Rows are points. Each copy is the shape, with its points in the same order, turned, moved and blurred by noise. Say if it was mirrored as well.

Shape (7 x 2)
[[-26  -5]
 [ 53  25]
 [ 17  29]
 [-18   6]
 [ -7  78]
 [ 12 -21]
 [-55  -3]]
Copy 1 (7 x 2)
[[ 13 -23]
 [ -1  57]
 [ 16  29]
 [ 16 -10]
 [ 70  38]
 [-24   2]
 [ 29 -47]]
Copy 1 is: mirrored
Copy 2 (7 x 2)
[[-15  -7]
 [ 63  12]
 [ 34  22]
 [ -4   4]
 [  6  69]
 [ 26 -34]
 [-45  -5]]
Copy 2 is: only turned
Copy 3 (7 x 2)
[[ 14  30]
 [-49 -33]
 [-34  -5]
 [ -5  23]
 [-71  40]
 [ 10 -18]
 [ 23  50]]
Copy 3 is: mirrored

Shape (10 x 4)
[[  5  14 -27  11]
 [-65  13 -29 -54]
 [-16 -39 -10  37]
 [ -6  25  22  65]
 [  7  66  26 -24]
 [ 33  44  38 -14]
 [ 16  25 -65 -20]
 [-28   7  -4  -1]
 [-36 -49 -45 -16]
 [  4 -29  -1   6]]
Copy 1 (10 x 4)
[[-25  29 -12  28]
 [ 20   0 -70 -43]
 [-50  11  14 -10]
 [-11  66  44  12]
 [ 56  37  -5  32]
 [ 42  25  19  54]
 [-24  21 -62  50]
 [ -7  21 -10 -10]
 [-47 -28 -30 -19]
 [-27 -13  13   6]]
Copy 1 is: only turned
Copy 2 (10 x 4)
[[ 11   7 -39 -26]
 [-66  35 -38  28]
 [ 18  10  23 -22]
 [ 76  31 -23  -6]
 [ 14  -4 -94  26]
 [ 39 -37 -78  23]
 [-29   1 -68 -55]
 [  1  17 -24  10]
 [-50  10  23 -18]
 [  9 -20   8  -8]]
Copy 2 is: mirrored
Copy 3 (10 x 4)
[[-16 -18 -23   2]
 [ 14 -29  10 -81]
 [-37 -37  25  24]
 [-59  25 -11  28]
 [ 20  53 -21 -23]
 [ 23  48 -12  18]
 [ 20 -41 -54 -21]
 [-15 -10   4 -30]
 [ -2 -84  27 -21]
 [ -3 -30  18  21]]
Copy 3 is: only turned
Copy 4 (10 x 4)
[[-14 -24 -20 -13]
 [ 35 -40  54 -32]
 [  7  -5 -21  52]
 [-72 -19 -12  42]
 [-55   4  29 -52]
 [-62  29  12 -32]
 [ 13 -32 -33 -58]
 [ -7 -17  21   3]
 [ 61 -21  -1  15]
 [  8  15 -13  21]]
Copy 4 is: only turned

Shape (11 x 8)
[[-17 -57 -24 -25  12   3  -3   8]
 [ 22  27 -30 -25  22 -34  -5 -22]
 [  6  18 -37  17  24 -34  19 -15]
 [ 14  25  -3  -5 -24  69   3  -4]
 [ 22   1 -43  -8  18  20 -16  21]
 [-82  39   6 -21  34 -28  -9  22]
 [ 19  34  78 -26 -21  18  42   8]
 [ 23 -31 -14 -31  37 -16  -6 -17]
 [-10  37 -18 -23 -18 -22 -15  16]
 [  2  47  43  10   7 -15  24  21]
 [ -8   7  41  31  16 -29  -8  -6]]
Copy 1 (11 x 8)
[[  3 -40  18 -11 -19   4  11 -44]
 [-46   0  18  10  14  38 -24  11]
 [-19 -12  26  34  35  13 -20  10]
 [ 27  35   5 -15 -15  19  48  38]
 [ 10 -22  38 -23  -6  30   0  21]
 [-14 -39 -70  -7  14 -25 -38  17]
 [-41  61  -9  -3 -29 -55  38  36]
 [-30  -5  35 -17  -2  20 -14 -35]
 [-25 -17 -17  14 -24  23 -11  38]
 [-24  25  -4  12  -4 -47 -14  49]
 [ -2  25   2  24  -7 -37 -42   0]]
Copy 1 is: mirrored
Copy 2 (11 x 8)
[[  9  32 -21 -25  -5 -31  26  -1]
 [ 15  30  28  58  17  -4  22  -5]
 [  3  31  32  35 -11  20  41 -13]
 [ 39 -55  -6  10 -15   2 -14 -13]
 [ 26  -9 -12  27  -5   0  41  30]
 [ 14  33  84 -19   2 -23 -18  47]
 [ -3 -46  30 -11  58  21 -48 -38]
 [-17  26 -12  23  19 -40  36  -5]
 [ 40  28  28  21  19  14 -21  23]
 [-19 -14  52   2  27  42 -20   2]
 [-47  14  31   9  -8  24 -21   2]]
Copy 2 is: mirrored
Copy 3 (11 x 8)
[[-22  13   7 -35 -48  -8   9  48]
 [ 15  22  14   2 -56  -5 -16 -32]
 [ 12  47  10  12 -33   1  17 -28]
 [ 30 -38 -11  24 -10  43 -31  41]
 [ 43   7  13 -31 -32  10   0  27]
 [-40  51   9 -51  19  19 -42 -31]
 [-31 -41  36  55  26   6 -37  15]
 [ -9  -2  31 -23 -63  -9   9  14]
 [  4  19 -19  -3   1 -14 -39 -17]
 [-12   6  23  24  44  14 -13 -22]
 [-29 -10   9  -4  13   7  35 -35]]
Copy 3 is: only turned
Copy 4 (11 x 8)
[[ 18 -54  11  -8  14 -17  -2 -16]
 [ 13  30  43  -9  31   3  -8  38]
 [ 28  35  47   6  30 -10  21   6]
 [ 30   0 -38  30  -8  54  12  22]
 [ 32  -7  -7  18  47   9 -19   9]
 [-69  27 -10 -23  28 -26  35  -3]
 [-40   7  20  25 -28  95  26   0]
 [ 23 -20  41 -29  21  10 -24   2]
 [-25  19   7  29  13  -9   0  38]
 [-34  43  26  25   6  44  21 -18]
 [-12  41  30  -5 -19   9   0 -42]]
Copy 4 is: only turned

Shape (17 x 11)
[[ 21  41  30  37 -23 -36 -12 -14  34  37 -25]
 [  6  30 -25  34 -11   4  31   3  -4   2   9]
 [ 49 -41 -35  45  56  17  25  11 -14 -24  11]
 [ -1   6 -12   5   6   3 -33  23 -49  24 -14]
 [-17  13  26  22   7  19   9 -67  36  14 -45]
 [ -9 -11  18   4   9  -9   5  19  46   4  -2]
 [ 10 -87 -16  33 -58  44 -13  39  12 -62  24]
 [-23 -42 -24  19  11  -5 -42 -39  17 -40 -35]
 [-32   4  -1  -4 -33 -29 -19  28   5   8  33]
 [  5 -52  -2 -37  14  -7 -57  -4 -10  15  -8]
 [ -9   0 -20 -11  20   4   4  -3   7   5 -18]
 [ -4 -33  35  -7   9 -18   6 -17 -15  -8  43]
 [-11 -63 -52 -11   4 -12  33   2 -27  -1   1]
 [ 48  -7   0 -12  19 -22  12  10  -6 -37 -30]
 [-34   0 -46  20 -22   6  17  14 -21  -4 -33]
 [ 42  24  27  -4  18  40  23  29   8  65  33]
 [ 26  -8 -16  -6   7   0 -15 -37  17 -17 -11]]
Copy 1 (17 x 11)
[[ 11 -47 -37   2 -49  28 -13  53 -14  16  -8]
 [-16  17 -34 -15 -18  -6 -31   0  20 -10   4]
 [-16   6  32  19 -15 -26 -72 -53  48  24  -8]
 [ 36  16  16  31  18  14 -36  24  -8 -16   2]
 [ 38 -59 -65  13  -9   6  18 -16  13  30  18]
 [-28  -9 -18  19  -5  25  -2  -2  -2  48 -24]
 [ 13  95  25  -9 -32  11  12 -29  75  65 -49]
 [ 45  19  -5  28  17 -13   5 -10   6  86  22]
 [-25  38 -11   5  11  17  24  35 -12   5 -11]
 [ 35   1  47  41  38 -11   7  13  -4  37 -24]
 [ -3  -1 -16  32  17 -19  -7 -12  -3  20 -13]
 [-15 -15  44 -21  15   4  22 -13   9   7  -2]
 [-21  18  11  -4  59 -39 -25 -12  49  23 -22]
 [ 13 -10  10  -7  -9 -23 -43 -30 -26  24 -40]
 [ 15  46 -50   1  23   0 -30   0  17   9   5]
 [-30 -42   8  52 -24  31 -14   3  33 -57 -55]
 [ 21 -12   1  22 -18 -35   4   1  -2  38 -14]]
Copy 1 is: only turned
Copy 2 (17 x 11)
[[-47  26  -9  -3 -32 -34 -25  41 -26  47 -21]
 [-38  10  26 -22  27 -21   4  17   5  -5 -19]
 [  4   6 -24 -16  60 -37  86  -8  27  -2 -39]
 [ 33  13  13  18  27   6   7   6 -32  13  -8]
 [-67   4 -44 -37 -10  22   0  10 -11  61   5]
 [-24 -12 -43  -6 -13 -44   4   3 -13  -4  11]
 [ 28 -40 -41 -24  11  -7  65  82  39 -63  11]
 [-33   5 -65  12  41  17  40  39  -4  21  44]
 [-15  19  -3  16 -12 -17 -12  17 -20 -50  21]
 [ 37  20 -43  43 -11  10  30  -3  -7  11  32]
 [-18   2 -13  -3  23 -10   8 -14   3  13  22]
 [-30   2 -25  12 -29  13  51 -18 -10 -31 -12]
 [  2  18  12 -22  30 -13  74  -8   4 -24  47]
 [-22 -25   9  32  14 -37  57   1  18  33  -1]
 [-12   0  28 -37  46  -6  15  27 -20   2  39]
 [ 26   8   3 -33 -28 -37 -19 -43  13   2 -61]
 [-31  14 -25  11   8   3  24  17  33  29   8]]
Copy 2 is: mirrored
Copy 3 (17 x 11)
[[-24 -14  -8 -57  22  28  60  29 -38 -28  19]
 [  4  34   7 -37  -3  34  -6  20  -1 -28  -7]
 [  8 -11  38 -59 -50  45 -57 -31  16 -36  19]
 [ 18 -13   1  -9  -3  30   9   7  32  25  35]
 [-30  33   7 -83  21 -19  29 -27 -42   5  35]
 [-12 -13  23 -14  -8   7  16 -22 -48 -18  -2]
 [ 58 -21  34   7  44  -5 -73 -45  -6 -75  12]
 [-14 -34  50 -59  28 -47 -29 -16   2   5  25]
 [  0 -10   4  28  11  -6  27  12   3 -23 -19]
 [-26 -49  14  12   1 -11  -5 -35   6  12  59]
 [-19   9  19 -25 -11   9 -11  -9 -15  18  17]
 [-12 -13 -30 -12 -25 -22   4 -40  13 -38   2]
 [-34  -3  20  -4  11  26 -60 -37  33   0 -13]
 [ -3 -42 -15 -42 -26  23 -44   2 -31   4  12]
 [  7  22  23 -27  41  27 -28   9  10  25 -11]
 [ -1  37 -12   2 -49  71  37 -25 -30 -34  48]
 [-26 -10  13 -42  -6 -18 -25   3 -19 -13  46]]
Copy 3 is: mirrored

Shape (15 x 12)
[[ 17  13 -38  31   7 -58  16 -36   3   4 -23  22]
 [ 65  -3  13 -28 -50  51  -7  42  49  20  32   6]
 [ 34 -12 -60 -23   2 -28  15 -12  33  10  27  42]
 [ 30   9  12 -20  34  16 -16 -14  26  -1  27 -74]
 [-33   9   3  38  -5   0  -5 -24  11  21  38 -10]
 [  6  70  31 -18  -9  21  -4  46  -4  25  39  -7]
 [-31  -9 -21  -8  31  46   7 -42 -35  35  10 -68]
 [  3   5  -5  -6  37  -4  36 -15  52   9   7 -24]
 [  6  14  21  63  20 -18  24 -33  -6  11  46  16]
 [ -4  43 -16  29 -26  11  20 -63 -15  10  13  36]
 [ 17  25   9  31  -3  54 -14  -5 -18  21  22  56]
 [ 12   2  22  -7   4  -5 -45 -57   6  28  -8  36]
 [-28  50   1  29   4 -12  12   3   6 -31  45  21]
 [-11  -6   2 -35 -12  23  15   3 -22  -1   5 -27]
 [-12  -6  -5 -28 -15 -11  23 -57  -9  14  16  -4]]
Copy 1 (15 x 12)
[[ 19  -7  31  18 -37 -47 -13   4 -47  38 -22 -27]
 [ 29 -18 -10  10   0   3  95  19  43 -31  38  11]
 [ 49 -22  54  37 -27 -15  29  16 -37  11  12  18]
 [  4  22 -41  13 -12  12  52 -50   1  40  17  44]
 [ 23  14   0  41  -2  11 -15 -30  16   6 -25 -13]
 [ 42  26 -41   6   8  -5   9 -32  26 -36  60  -8]
 [-45  27 -28  25 -38  67 -21 -31  -6  21   9  30]
 [ 47  25   7  -9 -37  11  25 -18 -16  34 -10  25]
 [ 35  26  -2  31  10   7   4 -27 -32  12 -35 -56]
 [ 22 -25  11  31 -16  18 -32  -2  -6  27   7 -66]
 [  0  29  30  30  24  14  14   6  17  -7  39 -62]
 [  0  -7  11  36  49  -8 -14  24  -2  51  14  -6]
 [ 54  12  27   7  -4 -12 -15 -62   6  -7  11 -35]
 [-14 -16  -8 -11 -14  26   1 -22   1 -14  22  28]
 [ 14 -36   0  14  -2  38 -18   1 -26  23  -7  12]]
Copy 1 is: mirrored
Copy 2 (15 x 12)
[[ 26 -32 -64  -8 -21  -9   7 -32   8 -32  -4   9]
 [-31  25  11  26  94  23 -58  -4  -3   6  40   4]
 [ 25  -5 -26  37  36   2  -3 -77  18 -28  -5   6]
 [ -4 -54  28  46  40 -19  -6  32 -35 -11  13 -35]
 [ 28 -12   3  23  -3   2   4  25 -23   0 -15  48]
 [-55 -26   9  48  21  28 -31  38  30  30   2  21]
 [ 31 -32  25  15  30 -19  17  60 -20 -10 -78 -23]
 [ 25 -39 -16  36  20 -26  -7 -16 -29  31  -5 -14]
 [ 44 -12 -27  42 -35 -19 -31  27   1 -14   4  38]
 [ 32 -30 -15 -17 -12   5 -48  -2  19 -23 -38  51]
 [ 33  13   9   1   7  36 -53  29  48   0   1  23]
 [ 39 -32  14 -25  25 -22   3   9  42 -23  30  32]
 [ -4 -19   8  36 -51  19 -25  -8  -3  12  -7  37]
 [-30   1  22   5  24 -21  -6  14   0   0 -40 -12]
 [  9 -25   7   0  21 -48  -6 -11   3 -23 -42  29]]
Copy 2 is: only turned
Copy 3 (15 x 12)
[[-19  -6  11  34 -67 -19  28  -2  -6  57  -4  15]
 [ 10 -65  47 -53  44 -11 -37   1 -12 -21   3  42]
 [-10 -38  55  -2 -70  -9  -2  28  18  10  18  28]
 [ 17  37  -2 -53  -3   8 -43 -32  -2  23  47  30]
 [  0  32  31  -5 -17  44  -3 -16 -16  26 -32  -1]
 [ -1  30  50 -35  42 -24   3 -41  20 -21 -28  37]
 [ 24  76 -20 -48 -43  37  12  -8 -52 -12  11  29]
 [-17   5   4 -53 -55  -1 -24 -27   7  24   3   4]
 [-34  43  36  17 -19  -1 -19   7 -22  40 -30 -22]
 [ 17  24  23   9 -32  -9  16  37 -18  39 -64  20]
 [  9   9  22  28  13 -11 -20  26 -18 -30 -54  20]
 [-17   5 -17  26  -6  31 -15  28  14  28 -20  59]
 [ 12  30  47   3 -12 -10   7 -15  37  21 -40 -31]
 [ 12  19  -2 -49   1   7  34   7  -4 -11  12  14]
 [ -4  25   9 -39 -33  24  26  39  -1  36  -7  26]]
Copy 3 is: only turned
